Each row of a before or after table is a point. The points were changed in one or more steps. Then noise was added and the rows were shuffled. The steps act on columns, c1 being the first. Write out the steps. A step turns or swaps two columns, mirrors them in a line or flattens them onto one, adds a multiple of one to another, or multiplies or shifts one. Angles are multiples of 10 degrees, from the lower column toward the higher: turns from -170 to 170, lines from 10 to 170 but not 90. Use the fewest steps. Two steps may share a column if one is a turn and the other turns, adds or multiplies; they go together, in the order done. Otherwise the lowest column goes first.

Before (11 x 3):
[[-61, -32, 2],
[19, 37, 0],
[7, -14, -89],
[13, -66, -58],
[-29, 76, 9],
[1, 62, 47],
[85, 23, -39],
[-12, -36, -11],
[6, 72, 33],
[2, 38, 18],
[-33, -9, 10]]
After (11 x 3):
[[-12, -6, 23],
[2, 40, -9],
[35, 28, -70],
[-14, 74, 21],
[41, -14, -69],
[-9, 76, 16],
[29, -65, -53],
[-20, 60, 33],
[4, -37, -2],
[-12, 37, 14],
[-16, -32, 30]]
Steps: flatten c1 and c3 onto the line at 120 degrees

Before (10 x 6):
[[5, 9, 48, 1, 3, 32],
[35, 62, -25, 41, -16, 9],
[7, 63, -60, 39, 16, 40],
[-18, -11, 20, -30, -11, 33],
[-24, -10, 43, 5, 16, 8],
[-46, -13, 34, -15, 27, 20],
[7, 4, 14, -18, 13, -12],
[-14, 19, 10, 20, -38, -13],
[-14, -25, 19, 8, 13, 24],
[54, 11, -23, 57, -58, -26]]
After (10 x 6):
[[-23, -9, 86, 8, 16, 15],
[6, 68, -121, 29, 12, 63],
[53, 20, -44, 54, -60, -43],
[8, 1, 31, -20, 13, -21],
[5, 8, 94, -1, 5, 53],
[-12, -25, 36, 14, 15, 36],
[-14, 22, 19, 16, -36, -19],
[-45, -14, 68, -13, 26, 35],
[36, 69, -49, 29, -17, 11],
[-16, -16, 39, -27, -10, 53]]
Steps: turn c2 and c4 by -10 degrees; multiply c3 by 2; multiply c6 by 1.6

Before (8 x 9):
[[18, 9, -40, -32, 23, 31, 30, 34, -14],
[4, 10, -56, 41, -15, 29, 39, 41, 42],
[-16, -19, -28, -31, 40, 45, 3, -22, 38],
[-87, -53, 19, -39, -20, -107, -18, -22, 57],
[1, 49, -30, 17, 58, -6, 11, 32, 50],
[-3, -21, 40, -63, -97, -54, 10, -17, 81],
[-50, -23, 56, -30, -29, -44, 48, -14, 54],
[0, -44, 5, 20, -10, -72, 8, -52, 28]]
After (8 x 9):
[[-17, -18, -28, -31, 40, 42, 4, -26, 37],
[3, 11, -55, 41, -16, -21, 39, -46, 42],
[-2, -21, 39, -64, -96, -12, 9, 55, 82],
[-1, -43, 5, 21, -11, 9, 8, 88, 27],
[-49, -23, 56, -30, -29, -11, 47, 45, 54],
[-86, -52, 20, -38, -19, -33, -19, 103, 59],
[18, 10, -41, -32, 22, -14, 29, -43, -13],
[0, 48, -31, 17, 58, -33, 12, -10, 50]]
Steps: mirror c6 and c8 in the line at 150 degrees

Before (12 x 12):
[[39, 27, 8, 116, -12, -30, 42, 2, 26, -55, -9, 37],
[-43, -57, 32, -10, -14, -30, -5, -21, 22, -46, 13, -20],
[51, 18, 26, -25, -57, -64, -85, -37, 31, -47, 29, 19],
[47, -77, 22, -54, -31, -87, 6, 48, -75, -46, 31, -20],
[53, 36, 2, -47, -21, -13, 59, -30, 5, 23, 12, 12],
[31, 41, 34, -36, -3, -14, 46, 6, 34, -47, 37, -23],
[20, 36, 31, -69, -18, -35, 22, -37, -42, -49, 5, 16],
[43, 42, 43, -49, -61, -34, 37, 1, -42, 3, -16, -32],
[-32, 49, 12, -74, 63, -110, -12, -13, 8, 43, 16, -19],
[-13, 48, 12, 101, -24, -81, 66, -39, 40, -24, 40, 29],
[50, 12, 113, -69, -49, -33, 47, -28, -11, 16, -21, 33],
[-9, -12, -4, -1, -51, -36, 15, 48, 36, -59, 15, 29]]
After (12 x 12):
[[21, 50, 10, 98, -23, -33, 66, -39, 40, -25, 40, -31],
[23, 11, 115, -81, -49, -13, 47, -29, -9, 16, -21, -28],
[24, 43, 42, -61, -61, -14, 36, 1, -41, 3, -15, -93],
[-45, -59, 31, 5, -14, -11, -5, -19, 20, -43, 13, -79],
[-54, 51, 12, -59, 63, -45, -10, -13, 7, 45, 16, -79],
[25, -78, 21, -66, -31, -35, 6, 48, -76, -47, 29, -79],
[-9, -12, -3, 2, -51, -14, 15, 48, 37, -59, 16, -32],
[33, 37, 2, -61, -22, -7, 60, -29, 5, 24, 13, -49],
[39, 21, 28, -41, -57, -25, -86, -37, 32, -48, 29, -40],
[-6, 34, 32, -71, -17, -15, 24, -37, -42, -49, 6, -44],
[18, 43, 35, -45, -2, -4, 46, 7, 33, -46, 37, -81],
[76, 28, 10, 97, -13, -13, 44, 3, 26, -54, -8, -23]]
Steps: turn c1 and c4 by -20 degrees; multiply c6 by 0.4; shift c12 by -60

Before (13 x 18):
[[12, -23, 59, 71, -33, -44, 13, 3, -45, -1, -14, -49, -25, 68, 36, 17, 11, -49],
[-37, 43, -24, 19, -35, 22, 16, -9, 2, 29, 23, 11, -35, -31, -52, -27, 15, -68],
[38, 14, 6, 6, 53, -6, -17, 55, 23, -1, -55, -16, 43, 5, -88, 9, -56, -67],
[-49, -36, 63, -6, -31, -43, 27, 10, -45, 80, -28, -59, -12, 42, -75, -44, -25, -28],
[50, 31, 24, 20, -16, 61, -6, -8, 31, 85, -41, 2, -53, 11, 30, 27, 6, 13],
[-22, -57, -44, -20, -15, 7, 10, 52, 48, 0, 20, -51, 47, -7, -7, 39, -3, -32],
[8, 8, -1, -40, -19, 12, -34, -32, -56, 12, 24, 39, -13, -33, 16, 49, 39, 43],
[-11, -17, 16, 58, -43, -8, -93, -8, 45, -18, -31, 5, -45, 73, 22, 11, -37, -8],
[39, -21, 25, 31, 4, -7, -20, -41, -31, 70, 74, -29, -24, 9, -22, 29, 59, 13],
[-54, 50, 50, 80, -44, 31, -4, -66, 24, -21, 48, -60, 47, 90, -83, 11, 40, -45],
[-31, 8, 79, -22, -27, -54, -95, 22, 55, -25, 9, -47, -58, 43, 15, 52, 47, -67],
[-38, -12, -10, -24, -19, -8, -8, -54, 51, -31, 2, 61, -60, 74, 27, -19, 38, -29],
[-4, -53, 75, -18, 47, 30, -1, -61, -59, 81, 51, -54, -62, 22, -39, 58, 29, -3]]
After (13 x 18):
[[-41, 16, -26, 45, -34, 24, 17, -1, -56, 25, 22, 12, -39, -31, -51, -26, 19, 40],
[-1, -20, 75, -55, 48, 32, 0, -71, 34, 81, 54, -54, -61, 23, -38, 48, 27, 46],
[-35, -24, -11, -10, -19, -7, -12, -49, -54, -35, 3, 58, -61, 72, 32, -28, 40, -18],
[-25, -19, -45, -54, -14, 6, 16, 39, -56, -4, 25, -46, 45, -6, -4, 45, 3, -17],
[8, -41, 1, 10, -16, 13, -36, -43, 69, 14, 28, 37, -14, -32, 19, 43, 40, 13],
[-31, -19, 78, 8, -31, -55, -97, 15, -87, -28, 7, -48, -56, 41, 19, 57, 49, 1],
[-9, 52, 17, -15, -46, -5, -92, -6, -35, -16, -31, 3, -46, 75, 18, 13, -42, -30],
[38, 27, 21, -23, 6, -4, -21, -49, 31, 67, 75, -26, -22, 9, -23, 24, 58, 14],
[35, 8, 4, 14, 52, -7, -18, 52, -65, -1, -54, -17, 38, 2, -91, 19, -54, 26],
[54, 15, 23, 26, -13, 62, -8, -14, -11, 89, -39, 3, -51, 10, 29, 23, 5, -34],
[-55, 80, 53, 51, -45, 37, -7, -70, -50, -22, 52, -62, 43, 91, -86, -2, 41, 11],
[11, 73, 59, -19, -34, -42, 11, 0, -11, -4, -15, -45, -27, 70, 34, 16, 15, 68],
[-49, -7, 66, -34, -31, -39, 28, 17, 6, 77, -26, -59, -12, 39, -74, -39, -27, 54]]
Steps: swap c2 and c4; turn c8 and c16 by 10 degrees; turn c9 and c18 by -130 degrees

Before (10 x 24):
[[23, -15, 46, 80, 85, -34, 62, 22, -32, -11, 7, 5, 36, -68, 9, 25, -49, -111, 16, -13, 38, 11, -23, -74],
[83, -4, -6, 7, 73, 20, 33, -27, -16, 24, -80, -10, 66, -4, 38, -23, 28, 40, 38, 24, -1, -37, -27, 92],
[-39, 17, 33, 41, -77, 0, 72, -33, 18, -21, 10, -23, -14, -3, 29, -4, 3, 29, -69, 50, -6, 36, 14, 19],
[-76, 74, 50, 15, 0, 4, 69, -44, -13, -18, 1, -39, 28, -23, 2, 26, -25, 22, -33, 3, -16, 14, 29, 9],
[-42, 23, 10, 14, 51, -53, 51, -26, 23, -51, 23, -14, 21, -16, -40, 24, -27, 2, -43, 60, 3, 24, -14, 15],
[121, -25, 59, 11, 75, 16, 9, -37, -5, -27, -59, 29, 60, 17, -2, -10, 6, 22, 31, -16, -30, -60, 26, 47],
[108, -48, 18, 25, 73, -9, 0, -57, -11, 0, -58, -47, 67, -15, 20, -79, 13, 79, 75, -19, -17, -50, 24, 48],
[-22, 17, 2, 10, 55, -9, 74, -63, -2, -36, -5, -11, -1, 26, 35, 7, -89, 3, -51, 27, -8, 47, -21, 17],
[-44, 71, 15, 0, -38, -46, 86, -30, -11, -15, 29, 28, -34, -6, -42, 14, -38, 22, -18, -15, 23, 33, 3, -8],
[-32, 22, 20, 17, 16, 30, 94, -45, 9, -48, 24, -33, -9, -4, -18, 20, -2, 16, -10, 13, -22, 32, -51, -14]]
After (10 x 24):
[[-76, 74, 54, 14, 0, 5, 69, -29, -14, -6, -17, 11, 28, -22, -13, 30, -25, 24, -34, 4, -3, 12, 28, 10],
[-21, 20, 3, 11, 56, -9, 75, -56, 0, -49, -10, 23, -2, 23, -11, 10, -89, 5, -60, 27, 2, 22, -26, 18],
[80, -5, -9, 7, 70, 23, 35, -23, -15, -20, -20, 6, 68, -4, 41, -20, 30, 43, 45, 25, 79, -16, -28, 91],
[-30, 25, 20, 17, 16, 30, 99, -29, 11, -6, -18, 10, -5, -5, -52, 23, -2, 14, -17, 14, -26, 9, -54, -10],
[-36, 15, 36, 38, -79, -1, 72, -22, 13, -37, -3, 6, -14, -5, -4, -2, 4, 31, -73, 46, -11, 27, 15, 20],
[-40, 23, 8, 12, 54, -52, 55, -19, 22, 9, 2, 10, 20, -20, -64, 22, -26, 3, -51, 62, -18, 16, -14, 15],
[123, -27, 61, 12, 76, 19, 8, -42, -6, -8, -41, 14, 60, 14, -24, -8, 6, 25, 46, -13, 54, -16, 25, 46],
[30, -13, 44, 78, 80, -32, 61, 21, -29, -12, 37, -4, 36, -68, -4, 21, -47, -112, 12, -11, 1, -4, -25, -79],
[-49, 76, 12, -1, -36, -45, 88, -35, -9, 31, 28, 18, -36, -8, -38, 10, -39, 22, -26, -17, -25, 8, 2, -9],
[105, -48, 17, 29, 72, -11, 2, -35, -10, -11, -30, 13, 65, -13, 8, -80, 14, 78, 80, -20, 55, -30, 23, 44]]
Steps: flatten c8 and c12 onto the line at 160 degrees; turn c10 and c15 by 60 degrees; turn c11 and c21 by -80 degrees; flatten c19 and c22 onto the line at 160 degrees
